Each point is reached from the start by the listed moves, each made 0, 1 or 2 times, or once backwards (-1), plus a little noise. Say if it took an odd or an even number of moves. Then give how often each move was made.

Moves:
(1): [19  1 13]
(2): [ 20   7 -12]
Start: [ 1  5 -1]
Points:
[ 22  19 -38] => odd (-1, 2)
[ 60  21 -12] => odd (1, 2)
[-1 -1 25] => even (1, -1)
[-39  -4  -3] => even (-1, -1)

Moves:
(1): [12 -3 -1 -7 -5 -9]
(2): [ 1 13  0 -4  3  0]
(3): [ -1 -10  20  -4   6  10]
(4): [ 8 -7  3 13  1 10]
(5): [  1  -8 -12  -9   1   9]
(6): [-11   1  -6  -4 -24  13]
Start: [ 3 -3 -3  3  8  1]
Points:
[ 32  20 -36 -24   0 -18] => even (2, 2, -1, 0, 1, 0)
[ -1  -1   5  20 -16  16] => odd (0, 0, 0, 1, -1, 1)
[ 11 -30   1  -8 -15  36] => odd (1, 0, 1, 1, 1, 1)
[ -4 -23  32  31  16  21] => odd (-1, -1, 1, 1, -1, 0)
[ 48 -50  60  23  31   3] => odd (2, -1, 2, 2, -1, -1)
[ 19  13  -1 -17  29 -31] => even (1, 1, 0, -1, 0, -1)

Moves:
(1): [ 15   0   2   5 -10  -3   6  -1   5 -12  -4   3   1   0  -3]
(2): [ -1   7   0 -10   1   1   2  -5   7   3   2  11   3   4   6]
(3): [ -9   4   1  -5 -10  -1 -15  -2  -1 -20   8   1   2   3   2]
(4): [-3  0 -4 12  2 -6 -1  5  0  4 -3  1  5 -4 -1]
(5): [ 4 -1 -1 -2  6 -4  2  5  2  3 -3  0 -8  0 -1]
(6): [  6   4   7   6   9   4 -10  -3   1   9  -4  -1   3  -1   1]
(7): [ 4 -3 10 12  2 -3  6 -7  2  0  2  0  0  0 -4]
(8): [  3  -5  -3   0  -7  -3   6  16 -11  -4  -1   7   2 -11  -8]
(9): [ -6 -10  -6  -7  -7  -1 -11   5   8  21 -11   7   2  -8  -5]
(10): [ 2 -5  2 -1 -1 -7  3 -2 -5 10 -6  3  2  3  3]
(11): [  8  -2   2  -1 -12  -9   2   5  -1   4  12   4   5  -2   0]
(12): [  7 -12 -11  -8   1   7 -13  -2   2  -6  -3   8  -3  -4  11]
Start: [-3 -9 -9 -4 -7 -6  4  4  0 -4 -1 -3 -4  8  1]
Points:
[  8 -27 -21  30  13 -16  -7  22   6  -9 -11  -5 -19 -11  -6] => even (0, -1, 0, 2, 2, 0, 1, 0, 0, -1, 0, 1)
[ 26   1  12  35   5 -50  48   3  23  45 -11   3   1  17  -7] => even (1, 1, -1, 2, 2, 0, 1, -1, 0, 1, 1, -1)
[ 25 -16 -24   9   1  -6 -34 -20   5 -42 -31  10   2  21  38] => even (2, 0, 1, 2, 0, 1, -1, -1, -1, 2, -1, 2)
[  9 -51 -23   9  -4 -29 -20 -13  23   0 -40  24 -15   5  16] => even (1, 0, 1, 2, 2, -1, 2, -1, 1, 2, -1, 2)
[ 44 -13  15   8 -40 -16  10 -20  60  46   0  31  25   1  -7] => odd (2, 2, -1, 0, -1, 1, 2, -1, 2, -1, 2, 0)
[ 45 -36 -14   0 -45   4  42  22  -4 -47  -4  20  -5 -18 -17] => odd (2, 0, -1, -1, -1, -1, 1, 2, 0, -1, 0, 1)

Moves:
(1): [ 5  0  1 -5  0  1  1 -7 -8 -2 -4  2  2  2  2 -2 -2  7 -7  1 -2]
(2): [-3  7 -5  4  3 -7 -3 -3 -2  2 -3  4 -3  0  3  4 -4 -1 -3 -1 -5]
(3): [  6   6   0   0   3  -5  -1   5  -3  -4   2   0   3   0   3  -3  -3  -1
   3 -10   5]
(4): [ 3 -9 -4  9  8 -4 -5 -8  3 -4  2 -3  4 -5  0  5  6  2 -1  3 -2]
(5): [ 3  2  3 -6 10  1  6  3 -3 -2  0  5 -6 -1 -9  2  2 -3  5  2  3]
(6): [ 5  3  2  0 -2  2 -2 -1  3  6 -3  1  6 -3  3  2  3  7  0 -2 -5]
(7): [ 3 -3  9  4  0  3  4 -3  6  2 -4 -1 -7  3 -2 -3  4  1 -3 -2  0]
(8): [-1  1 -4  1  2  4  3  6 -1  2 -1  0 -2  2  4 -2  1  7  1  3  2]
(9): [  6   7  -7  -4 -11  -3   2   2   6   6   5  -1   5   4  -4   0  -4   1
  -6   4  14]
(10): [ 2 -2  4  3  4  0 -5  4 -5  3 -4  4 -3 -5 -4 -5 -3  2 -5  2  3]
(11): [ 5  9 -1  3  2 -2 -4 -4  1 -1  9 -7  0 -4  1 -4  5  6 -7  0  2]
(12): [-1 -1  3  0  0  1  3  4  7 -7  1  7 -1 -3  3 -1 -2 -1 -2  3 -1]
(13): [-5 -1 -1 -9 -1  0  2 -2  2  4 -6  4  2 -3  1 -6  9 -3 -5 -3  3]
(14): [-4  5  2  6  2  6  2 -7  2 -2 -5  1  9  9 -5 -2  6  1 -1  4  7]
(15): [ 2 -2  0  1  1 -5  1  1 -2 11  9  5  4  4  8 -9  0 -6 -1  3 -3]
(16): [ -7   4   3   3  -1  -3   9   0 -10   1   6  -2   4  -7  -2   5  -1   3
  -2   0   3]
(17): [-2 -2  3  2 -3 -5 -7  7 -6 -1 11  9 -3  7 -9  5  9  3 -8 -6  7]
(18): [ -5   4   5  -1  -1 -14   2   2  -7  -2  -2  -2  -2   1   4  -2  -3   7
   6   7   3]
(19): [  2   3  -7   4 -13   0  -1   2  -6  -2  -5   5  -2   1  -9  -8   2  -4
   6   3  -9]
(20): [  3   1   2   0  -2   6   0   3 -10   1   4  -4  -3  -3   8   0   8  -3
   3   3   9]
Start: [ 11  -2  -2  -1  -8   0   3   6  -6  -6   2  -7 -11  -5  -7  -2  -4  -7
  -5   1   4]
Points:
[ 25 -35  22  -6  11 -20 -24 -20   9  -5 -25  14 -18   0  11   4   2   7
 -37 -41 -27] => even (2, 1, 1, 1, -1, 1, 2, -1, -1, 0, -1, 0, 1, -1, 0, -1, 1, 0, -1, -1)
[ 20  11 -24   0 -57  32 -15  18 -15  10 -13  26 -25  16 -50 -17  54 -12
 -44  11  51] => odd (0, 1, -1, 0, 0, 0, 1, 1, 2, 1, 0, 0, 2, 1, -1, -1, 2, -1, 2, 2)
[ 15  41 -33 -16 -60 -25   3   8  -7 -29   8  32  -5  35 -33 -28 -21   2
 -30  24  13] => odd (2, 1, 0, -1, 0, -1, -1, 0, 2, -1, 1, 2, 0, 1, 0, -1, 1, 1, 2, -1)
[ 17   8 -23  19  -8  -3  25  -6 -36   8  -7  15   3  -7  11   5  -3   7
 -18  -8 -22] => odd (2, 2, 1, 1, 0, 1, 1, 2, 0, -1, -1, 0, 0, 0, 1, 2, 0, -1, 1, 0)
[ 41  20 -11  19 -26 -13 -14  26   1  31   6 -10  -1  -1   7  -9  24  19
 -29 -23  51] => odd (-1, 1, 2, 1, -1, 2, 2, 2, 2, 1, 0, -1, 1, 0, 0, 0, 1, 0, 0, 1)
